Each row is a point. Each copy is the shape, with its points in the same order, stretched, turned, moved and blurred by noise. Is it also mirrored, or only turned?

Shape:
[[ 3.37 -0.81 -0.79]
 [-1.23  0.52  1.47]
 [ 2.69 -1.83 -1.30]
 [-1.28  1.76  1.09]
 [-1.19 -1.00  1.93]
 [ 1.18 -2.69  0.00]
 [ 3.31  2.38  1.02]
 [-1.68 -2.81 -0.89]
 [-0.02 -2.17  0.54]]
Copy 1, 9 rows:
[[ 2.98 -2.85  0.26]
 [ 0.46  1.13  0.08]
 [ 2.31 -3.53 -0.33]
 [ 1.17  1.93 -0.23]
 [-0.23  0.18  0.30]
 [ 0.63 -2.66  0.10]
 [ 4.24 -0.31  1.48]
 [-0.91 -1.64 -1.45]
 [ 0.26 -1.42  0.14]]
Copy 1 is: only turned
Copy 2:
[[ 1.38 -0.12 -3.51]
 [-1.68  1.51  0.97]
 [ 1.60 -1.13 -3.37]
 [-1.38  2.32  2.00]
 [-2.50  0.26 -0.57]
 [-0.41 -1.49 -2.74]
 [ 1.18  3.50 -2.10]
 [-1.14 -2.36 -0.06]
 [-0.96 -0.79 -1.75]]
Copy 2 is: mirrored

Shape:
[[ 0.60 -0.12  0.23 -1.04]
 [ 2.02  0.03 -3.11  1.97]
 [-0.55  0.54  2.90  0.72]
 [-2.48 -0.18  0.72 -0.75]
 [ 1.20  1.49  1.25 -1.18]
 [-1.09  0.74  1.29  4.06]
 [ 2.44 -0.77 -0.19 -0.04]
 [-3.74 -0.93  1.69  1.10]]
Copy 1, 8 rows:
[[ 0.17  0.00 -1.26 -1.09]
 [ 3.68 -3.90 -1.33 -1.57]
 [ 0.10  2.84  1.72 -0.80]
 [-0.95  0.87  0.58  1.47]
 [-0.97  0.56  0.03 -2.68]
 [ 3.46  0.75  3.59  0.06]
 [ 2.19 -0.52 -2.44 -2.18]
 [ 0.66  2.28  1.74  2.78]]
Copy 1 is: mirrored
Copy 2:
[[ 0.88 -0.12  0.60 -0.49]
 [-0.85  0.78 -4.20  0.84]
 [-1.45  0.84  2.53  0.45]
 [-0.95 -0.33  1.79 -2.11]
 [ 1.42  1.44  1.41 -0.09]
 [-4.71  1.72  0.09  1.29]
 [ 1.06 -0.45 -0.98  1.31]
 [-3.36 -0.89  2.16 -1.44]]
Copy 2 is: only turned
Copy 3:
[[ 2.50  0.49 -0.13 -0.02]
 [-0.38 -1.19  0.93  3.60]
 [ 0.59  3.32  1.15 -1.07]
 [-0.15 -0.65 -0.81 -1.65]
 [ 2.29  2.02 -0.92  0.11]
 [-3.30  2.84  2.08  0.61]
 [ 3.07  0.40  1.31  1.54]
 [-1.80  0.14  1.62 -2.77]]
Copy 3 is: only turned

Shape, 14 rows:
[[-0.82 -1.00  1.00  0.68 -0.49 -1.83 -0.96 -2.19]
 [ 1.90  3.03  2.11  0.60 -1.81  0.80 -0.05  1.07]
 [ 1.07  1.27  2.62  1.62 -1.17  1.52  2.12  1.35]
 [-1.47  2.10 -1.12 -1.99  2.56 -0.53 -2.81 -1.14]
 [-0.01 -1.14  1.05 -1.86 -0.03  0.21 -1.08 -2.39]
 [-0.75  0.94 -3.65 -0.85  2.45  0.59 -0.98  1.67]
 [-1.02 -1.00  3.50 -0.74 -0.48 -1.43 -1.26  0.11]
 [ 0.14  2.92  0.98  1.54 -2.91 -0.32  1.20  0.64]
 [-0.38  3.90  2.05 -0.16 -1.32  0.86  3.15  1.41]
 [-1.07  0.54 -3.07 -2.72  2.38 -1.83 -2.95  1.70]
 [ 2.11  1.48  1.97 -0.50 -2.26 -0.05  0.63  0.15]
 [ 0.03  2.03 -1.67 -1.34  4.48 -1.38 -2.60  0.16]
 [-1.06  1.58  1.31  0.83 -2.34  2.31 -0.83  1.20]
 [-1.19 -1.58  0.80 -2.39 -1.13 -1.02 -1.24 -1.55]]
Copy 1:
[[-1.29 -0.68  1.82 -3.11  0.34  0.05 -0.92  0.14]
 [ 0.77  0.79 -0.71  0.11 -1.07  2.53  1.24 -2.18]
 [-0.26  0.97  0.86  1.16 -1.08  2.02  3.23 -1.17]
 [ 1.06  2.56 -1.59 -2.28  2.42 -1.03 -2.21 -0.34]
 [-0.09 -1.12 -0.08 -3.72  1.15  1.13 -0.36  1.64]
 [-0.07  2.37 -3.12  1.89  1.49 -1.62 -1.69  0.96]
 [ 1.09 -0.65  1.47 -3.82 -1.25 -0.06 -0.18  0.93]
 [-1.72  2.26  0.44 -0.15 -2.20  1.95  1.41 -2.31]
 [-0.97  4.06 -0.62 -0.10 -1.25  1.94  4.00 -2.30]
 [ 0.61  1.26 -3.30 -0.84  0.53 -2.80 -3.39  1.21]
 [-0.18 -0.84 -0.97 -1.62 -1.43  2.47  1.12 -1.37]
 [ 1.81  1.16 -2.37 -0.46  3.18 -2.91 -2.64 -0.62]
 [ 0.20  2.61  0.58  0.20 -1.43  2.93  0.10  0.49]
 [-0.77 -0.56  0.05 -5.11 -0.47  0.79 -1.11  1.95]]
Copy 1 is: only turned
Copy 2:
[[-0.36 -0.47  2.31  1.32  1.33 -0.30 -1.57  0.34]
 [ 2.91  1.28 -2.13  2.65 -1.55 -0.57  0.68 -0.91]
 [ 1.23  0.35 -2.28  3.21 -2.08 -2.25  1.71  0.39]
 [-0.17  2.50 -1.31 -3.36  1.43  1.46 -2.24 -0.18]
 [ 1.05 -1.56  0.41 -0.74  2.19 -0.91 -1.03  0.79]
 [-2.86  0.85 -3.04 -3.06 -0.42  2.65  0.86 -0.86]
 [ 1.21 -0.57  0.73  1.31 -1.09 -0.29 -2.26  2.56]
 [ 0.61  0.51 -1.06  3.03 -2.15 -1.25 -0.43 -2.93]
 [ 1.47  1.25 -3.15  1.18 -3.83 -3.23  0.27 -1.99]
 [-1.31  0.79 -0.95 -4.04 -0.45  4.26 -1.33 -0.11]
 [ 3.18 -0.66 -0.65  2.18 -1.20 -1.25  1.08 -1.17]
 [-0.90  3.31 -0.68 -3.90  0.30  2.97 -0.29  0.77]
 [ 0.52  0.37 -3.63  3.41 -0.88 -0.92 -1.11 -0.46]
 [ 0.52 -2.43  0.77 -0.48  1.22 -0.39 -2.33  0.81]]
Copy 2 is: mirrored

Shape:
[[-0.31 -0.91  6.96 -1.78 -1.20 -0.47  1.23 -6.53  0.79]
 [-0.33 -1.44  0.39 -1.72  0.58  1.68  1.37 -1.35  0.52]
 [-1.72 -0.83  0.29 -1.74 -0.88 -0.18  1.76  1.33 -0.23]
 [-0.49 -0.34  0.20 -1.08 -0.12 -1.09  0.99 -1.60  0.50]
 [-0.87 -0.19 -0.89  0.36 -0.92 -0.62  1.57 -3.46 -0.10]
 [-1.46 -0.97 -0.34  4.02 -0.19 -0.39  1.59  0.54  0.57]
 [ 2.71 -1.15  2.97 -1.35 -0.52 -0.89  0.33  0.67 -1.39]
 [-0.56  1.18 -0.48 -1.83  6.23 -0.40  2.04 -0.12  0.40]
 [-0.43  1.58 -0.69  0.37 -0.17 -0.76  0.90 -0.53  1.17]
 [-0.99 -0.90 -0.30 -0.01  0.83 -1.25  1.91  0.86  0.58]
 [ 2.40 -0.30  0.04 -1.05  0.48 -0.62 -0.39  1.15  0.34]
 [-1.62  1.78 -1.14  0.59  4.23 -0.57  0.68 -1.54 -1.62]
 [ 0.45  1.25 -0.16  1.12 -1.23  0.67  1.61  0.81 -0.18]
 [ 0.06  0.34 -0.08 -1.19 -1.08  0.13 -2.59  1.27  0.54]]
Copy 1:
[[ 4.75  8.19  0.48 -5.60  2.19 -5.23 -0.58  0.84 -3.52]
 [-1.07  2.50  0.02 -1.58  0.95 -0.60  1.51  0.72 -0.62]
 [-0.32  0.48 -0.62 -2.10 -1.38 -0.17 -0.39  1.80 -0.05]
 [ 0.77  1.29  1.05 -1.66 -0.11 -2.22  0.67  0.19  0.28]
 [-0.04  2.78  1.85 -1.55 -1.69 -2.82  0.83 -2.08  0.36]
 [-0.01 -0.25  3.69  0.74 -2.25  0.68 -1.48 -1.27 -1.88]
 [ 3.51 -0.81 -1.09 -0.45  0.26 -2.02  1.22  1.31 -1.11]
 [-2.88  1.29  1.78  2.55  2.20 -2.60  2.66  4.92 -0.16]
 [ 0.45  0.96  1.72  0.48 -0.79 -0.65 -0.45 -0.26  1.07]
 [-0.30 -0.45  1.86 -0.40 -1.07 -1.00  0.51  1.51 -0.21]
 [ 1.53 -2.05  0.06  0.95  1.04 -0.55  1.50  0.41  0.72]
 [-2.83  1.59  1.78  2.94 -0.40 -3.91  0.48  0.86 -0.59]
 [ 0.76  0.23  0.38  1.08 -2.07  0.62 -0.17 -0.59  0.48]
 [ 1.11 -1.88 -0.82 -0.25  1.47  0.47 -1.39 -0.56  0.71]]
Copy 1 is: only turned
Copy 2, 14 rows:
[[ 2.50 -0.40 -0.30 -1.70 -0.43  8.56 -4.94 -4.71 -0.95]
 [ 0.86  0.47 -1.33  0.74  0.61  2.44 -0.16 -0.03 -2.90]
 [-0.64 -1.16 -0.81  1.41  1.43 -0.01 -0.47 -1.55 -0.66]
 [ 0.21  0.47 -0.70 -0.59  0.16  2.09 -0.13 -1.32  0.48]
 [ 0.71  0.33  0.15 -1.47  1.15  3.41  2.22 -1.39  0.94]
 [ 1.30 -1.45  2.69  0.41  2.78  3.06  0.95  2.40  2.39]
 [ 4.09 -1.59  0.31  0.05 -1.58  1.05 -1.20 -2.70  0.17]
 [ 1.27  5.63 -2.75  1.76  3.93  0.92 -1.59  1.55  0.50]
 [-0.78  1.03  1.85 -0.03  0.65  1.91  0.53 -0.26  1.24]
 [ 0.42  0.07 -0.70  1.43  1.63  1.19 -0.30  0.22  1.29]
 [ 1.54  0.25  0.04 -0.07 -2.20  0.10  0.41  0.10 -0.12]
 [ 0.90  4.12 -0.79 -1.04  5.16  0.74  0.19  1.39  1.75]
 [ 1.17 -0.62  3.43  1.15  0.93  1.45  0.79 -0.55  0.41]
 [-1.49 -0.12  1.21 -1.52 -1.99 -1.11 -0.39  0.26 -1.33]]
Copy 2 is: mirrored

Shape:
[[ 1.88  2.12  0.26 -0.71  0.38  0.51  0.48 -0.50  0.31  0.18  1.48 -0.92]
 [ 2.09  0.98 -2.69 -1.42  1.31 -5.83 -0.05 -0.11 -0.49 -0.58  1.70  1.26]
 [-1.15  0.19  1.12  2.12 -0.14  1.32  0.30  0.43  1.40 -1.21  1.95  1.37]
 [ 0.43  2.05  0.93  1.09  1.12  0.99 -1.00  0.13 -0.35 -0.85 -5.34 -0.29]
 [-2.70  1.27  0.41 -0.07  0.39  1.50  0.71  0.55  3.59 -0.28 -0.87  0.15]
 [ 1.52  1.12 -1.26 -1.70  0.83  1.74 -0.68 -0.64 -0.42 -0.25  1.42  0.97]
 [ 1.55 -5.50  0.54 -1.56 -3.17 -1.79 -1.00  0.48 -0.60 -0.36  1.66 -1.69]
 [-2.42  1.94  0.51 -0.68  1.87  1.69  0.75  0.39 -0.24  1.55 -0.84  0.75]
 [ 1.62  2.20 -4.11  3.66  1.86 -3.26 -0.39  0.64 -0.19  2.24  0.67  0.18]
 [-0.12  0.48 -2.75  0.44  1.34  1.10  0.22 -0.35  0.29 -0.81 -0.26  1.27]
 [ 0.15  1.92  0.40 -1.15  1.76 -0.27 -0.80  0.49 -0.33 -0.53  0.61 -1.47]
 [-0.65  1.04  0.46 -0.17 -3.82  1.37 -0.11 -3.55  1.22 -0.18  1.05  0.95]
 [ 2.20  1.07 -0.20 -0.85  1.81 -6.71  0.27 -0.30  0.40  0.42 -1.38 -4.37]
 [ 0.78  1.48 -2.48  1.21 -0.53  1.77  0.47  0.47  2.21  0.49  1.64  0.52]
 [ 2.12 -0.24  1.14 -1.60 -0.04  1.69 -3.00 -2.97  4.28  2.03  0.71  1.46]
 [ 2.28 -0.88 -1.34  1.05  0.46  1.27  1.50 -3.28 -0.55  0.12  0.81  1.27]
 [-0.78  1.44 -0.41  0.53  0.69  0.59 -1.11 -5.30 -0.44 -0.88  1.56 -3.47]]
Copy 1 (17 x 12):
[[ 1.64  0.73  0.90  1.14  2.20  0.26  0.04 -1.47  0.70  0.99  0.06 -1.09]
 [ 5.00  0.40 -1.11 -2.17  2.72 -1.63  0.59  0.15  0.47  0.27  1.24  2.00]
 [-3.11 -0.47  2.06 -0.83  0.80 -0.61 -0.16 -1.34  0.28 -1.31 -0.10 -0.67]
 [ 0.69  1.00 -0.99  1.25 -0.31  2.76 -0.58  0.00  1.47 -0.49 -5.33  1.52]
 [-4.28  0.33  0.71  0.10  1.37 -1.07  1.64  0.80  1.08  0.55 -1.81 -0.60]
 [ 1.18  1.19 -1.44  0.55  2.28  0.42 -0.35 -1.63  1.68 -0.71 -0.17 -2.44]
 [ 0.54 -3.60  0.04 -0.93 -1.39 -1.71 -4.45  1.09 -2.14  1.45  1.52 -0.82]
 [-2.02  3.45 -0.46 -0.95  0.68  1.58  1.46  0.25  0.91  0.27 -0.70 -2.11]
 [ 2.98 -1.62 -1.97 -0.37  2.94  1.64  2.72 -2.17 -2.64  0.42 -0.60  3.09]
 [-0.35  0.52 -2.00  0.37  1.81 -0.48  0.96 -1.22  0.21 -1.57 -1.62 -0.57]
 [ 0.62  1.68  0.64 -0.26  2.85 -0.01 -0.55 -0.34  0.33  0.74 -1.08 -0.60]
 [-1.92  0.47 -0.17  0.96 -1.01 -1.04 -1.19 -3.19  2.12  1.67  1.12  0.08]
 [ 5.17 -0.76  1.53 -0.22  2.26 -1.54  0.18  1.36 -2.23  3.66 -2.50  3.50]
 [-1.31 -1.43 -0.81  1.86  2.45 -0.03  1.69 -1.78  0.08 -0.30  0.14 -0.44]
 [-0.30 -3.28 -1.06 -0.78  0.80 -0.02 -0.36 -2.53  2.86  3.18 -2.69 -2.82]
 [ 2.15 -0.55 -1.17  1.06 -0.75 -0.57  0.49 -3.75 -0.22 -0.86 -0.82 -1.12]
 [-0.08  1.84  0.71 -0.08  1.69 -3.10 -1.65 -4.85 -1.30  2.66 -2.32  0.61]]
Copy 1 is: only turned
Copy 2, 17 rows:
[[-0.63  0.30  2.11 -0.33 -0.65  1.04  0.16  0.77  0.18 -0.40  1.23  0.27]
 [ 0.17 -0.32 -1.61 -1.86  2.44 -4.51 -1.43  0.68 -1.84 -1.53  2.97 -0.87]
 [-0.95 -0.32 -1.01  1.50 -0.63  2.91  0.30  0.42 -1.36 -0.84 -1.18  1.85]
 [ 2.20  3.12  2.76  0.24  1.20  0.87 -1.87 -3.26  1.78 -0.63 -3.20  0.43]
 [-2.07  2.97  0.12  0.32  0.09  1.82 -1.19  0.46  0.56  0.40 -3.62  0.47]
 [ 0.48 -0.13  0.29 -2.32 -2.50  1.41  1.09  0.61  0.59 -0.32 -0.31  0.70]
 [ 1.28 -6.37 -0.54  1.25  0.14 -1.78 -1.21  2.93 -0.03  3.81  0.69 -0.15]
 [-0.22  3.48  0.27 -2.08  1.49  3.00  1.15 -0.76  0.02  1.04 -2.32  1.36]
 [-1.82  2.39 -1.50  0.14  0.32 -3.16 -0.56 -3.52 -1.07 -0.93  4.84  0.61]
 [-0.25  0.84 -1.57 -0.89 -2.14 -0.49  1.45 -0.97  0.89 -0.80 -1.44  0.79]
 [-0.78  1.45  1.84 -1.16  0.94  1.57 -0.17  0.14 -1.11  0.07 -0.27 -1.34]
 [-2.17 -3.32  1.62 -0.86 -1.19  1.02 -0.23  0.88  2.23  0.42 -2.05  4.75]
 [-1.80  0.66  2.09  0.55  6.00 -4.04 -3.35 -0.49 -0.55  0.08  3.05 -3.53]
 [-1.81  1.00  0.01  0.57 -3.49 -0.14  0.91  0.19  0.78 -0.20  0.73  1.48]
 [-1.90 -1.01 -0.21 -2.99 -3.01  2.98 -4.39  0.52  4.20  1.68 -0.63  1.82]
 [-0.03 -2.91 -1.88 -0.08 -1.99  0.53  1.54 -0.59  3.04 -1.38  0.81  2.60]
 [-5.71 -2.98  1.24 -1.32 -0.07  2.69  1.57 -1.81  1.39 -0.11 -0.45  0.08]]
Copy 2 is: only turned
